Each row is a point. The points of each table are mixes of a few directions, plus a little noise. Count the directions of each table, and those that both share. Where both have some left over, give the other angles between the two spaces (their principal angles), to ten degrees, smallest first.
In the rows, 128 means zero.

First (6 x 2):
[[133 128]
 [ 71 129]
 [108 128]
 [184 127]
 [176 128]
 [ 95 128]]
Second, 4 rows:
[[171 178]
 [127 126]
 [ 98  93]
 [116 114]]
Directions: first 1, second 1, shared 0; angles 50

First, 6 rows:
[[ 95 122 125]
 [127 103 149]
 [152 118 142]
 [137 176  91]
 [105 168  89]
 [153  82 173]]
Second (7 x 3):
[[130 140 116]
 [122  91 163]
 [158 171 130]
 [ 97  91 117]
 [136  94 187]
 [141 170  98]
 [112 138  85]]
Directions: first 2, second 2, shared 1; angles 40

First, 9 rows:
[[ 61 133 121 157 107  88]
 [172 121 146 145 137 159]
 [136 142  97  83 159 136]
 [ 57 142  97 114 121  82]
 [171 125 156 198 143 166]
 [150 114 155 147 111 137]
 [148 124 139 139 129 141]
 [144 105 142  62  90 116]
 [114 146  99 108 154 127]]
Second, 9 rows:
[[122 138 180  63 132 128]
 [147 152 141  73 145 125]
 [163 131  82 135 137 110]
 [114 142 130 143 131 148]
 [106  70 109 205  94 115]
 [110 100 136 153 110 124]
 [ 80 120 186 125 113 152]
 [157 170 112  94 154 133]
 [154 129  75 161 134 119]]
Directions: first 3, second 3, shared 0; angles 30, 30, 90

First, 9 rows:
[[190 105  59  96 193 222 126 203]
 [ 94 140 165 146  92  76 129  85]
 [105 137 154 140 103  93 129 100]
 [142 124 112 120 144 150 128 145]
 [135 125 119 126 137 138 128 136]
 [105 137 155 140 102  92 128 100]
 [123 130 135 132 122 119 128 121]
 [142 122 113 122 142 147 127 146]
 [117 133 141 134 115 110 127 115]]
Second, 7 rows:
[[122 149 127 143 122  70 132 144]
 [112 100 165  92 105 249 119 127]
 [136 125 111 143 119 103 143 117]
 [135  98 117 118 143 150 121 155]
 [132 137 134 109 173 152  99 123]
 [118 160 137 140 117  81 130 129]
 [141 128 103 151 118  92 150 102]]
Directions: first 1, second 4, shared 0; angles 30

First (10 x 9):
[[129 121 131 133 133 127 124 130 125]
 [113 232  83  57  61 138 182  95 173]
 [132  99 140 148 147 125 113 137 115]
 [131 110 136 140 140 126 119 134 120]
 [126 145 121 117 117 130 137 123 135]
 [114 225  86  61  65 137 178  97 170]
 [133  94 143 151 150 125 111 139 113]
 [135  82 148 160 158 124 104 142 108]
 [133  91 144 154 152 124 109 140 112]
 [135  81 148 161 159 124 104 143 107]]
Second:
[[157 111 135  74 180 163 162 129  99]
 [100 109 125 109 123 120 132 142 101]
 [147 149 129 156 123 128 116 114 158]
 [102 117 146 162  47  97 146 161 117]
 [ 96 129 118 146 104 105 104 130 133]
 [219 151 141 105 204 186 157  98 150]
 [ 91 142  95 142 144 109  68 103 152]
 [111 116 135 130  99 116 139 146 112]]
Directions: first 1, second 3, shared 0; angles 80
